Rows are points. Each copy is the shape, with its points in the same order, turned, moved and blurred by noise. Say if it was mirrored as well.

Shape:
[[-60   5 -26]
 [ 25   3  74]
 [-17  -1  11]
 [  7  38  20]
 [ 17 -31  53]
 [ 27 -17  17]
 [ 14  41 -58]
 [ 73  70  32]
 [-59 -46  29]]
Copy 1:
[[ 32 -58  23]
 [-57  36 -15]
 [ -2 -20  -2]
 [ -4  22  27]
 [-46   6 -46]
 [ -7  23 -32]
 [ 71  20  26]
 [ -7  99  26]
 [-26 -64 -30]]
Copy 1 is: mirrored
Copy 2:
[[-21  32  45]
 [ 80 -30  -4]
 [ 17   2  19]
 [ 44  27 -14]
 [ 48 -50   3]
 [ 21 -28 -19]
 [-25  52 -41]
 [ 79  30 -78]
 [  8 -32  72]]
Copy 2 is: only turned
Copy 3, 9 rows:
[[-30 -46  39]
 [ 57  57  18]
 [ -5 -13  20]
 [-11  32  20]
 [ 56  10   2]
 [ 13   9 -17]
 [-79  14 -17]
 [-22 100   1]
 [ 39 -56  39]]
Copy 3 is: only turned
Copy 4:
[[-20 -51 -36]
 [-27  73  17]
 [-20   0  -3]
 [ 10  29 -21]
 [-37  37  39]
 [ -1  23  39]
 [ 63 -26 -22]
 [ 61  85 -12]
 [-81 -20  13]]
Copy 4 is: only turned

Shape (7 x 3):
[[  2  58 -45]
 [-21 -67  21]
 [ 25  -2  19]
 [-49  31  -4]
 [ 47 -54 -25]
 [ 31  40  68]
 [ 25  27  44]]
Copy 1, 7 rows:
[[-63  -7  15]
 [ 69 -27 -35]
 [ 33  13  10]
 [-22 -60  12]
 [ 32  43 -57]
 [ 36  13  73]
 [ 23  16  46]]
Copy 1 is: only turned
Copy 2, 7 rows:
[[ 57  67  -4]
 [-30 -53 -49]
 [  3  -5  17]
 [ -2  57 -45]
 [ 51 -53  -9]
 [-41  34  59]
 [-27  22  29]]
Copy 2 is: only turned
Copy 3:
[[-61 -27 -30]
 [ 69 -15  40]
 [ 32  16 -24]
 [-37   6  33]
 [ 48 -54 -34]
 [  6  74 -35]
 [ 11  51 -37]]
Copy 3 is: only turned
Copy 4 (7 x 3):
[[ 28 -12 -82]
 [-28 -35  49]
 [  7  20   3]
 [-37 -25 -54]
 [ 53 -22  38]
 [-21  75 -16]
 [-11  48 -16]]
Copy 4 is: only turned

Shape:
[[  7  48  37 -12]
 [-11  10 -19 -25]
 [-14 -23   7  24]
 [-27 -18  45 -36]
 [  6 111  -9 -25]
 [  3 -25  37 -23]
 [ 59 -21  42 -16]
 [117   1  -6 -31]
 [  1 -19  30 -22]
 [-25 -14 -60  66]]
Copy 1, 10 rows:
[[ 23  64  10  -7]
 [ 26   3 -34 -11]
 [-15 -25   9 -30]
 [ 43  10   9 -58]
 [ 17  91 -41  47]
 [ 34 -10  22 -36]
 [ 52  -7  52  14]
 [ 79 -15  31  83]
 [ 36 -14  18 -28]
 [-68 -53 -39  11]]
Copy 1 is: only turned
Copy 2:
[[  -1    5   -8   60]
 [  37  -29   -9   10]
 [  -6    1   12  -27]
 [  42   34   24   10]
 [   6  -67  -28   96]
 [  25   35   -1    1]
 [   2   55  -53    7]
 [   2   32 -121    8]
 [  29   34   -5    4]
 [ -26  -67    6  -65]]
Copy 2 is: mirrored
Copy 3, 10 rows:
[[  9  20 -32  16]
 [  2 -42   6  11]
 [ 34 -10  38 -25]
 [-26  16  33   1]
 [ 25 -18 -74  65]
 [-18   5  20 -28]
 [-17   6 -20 -62]
 [-22 -47 -78 -82]
 [-12   4  15 -21]
 [ 92 -66  44 -16]]
Copy 3 is: only turned
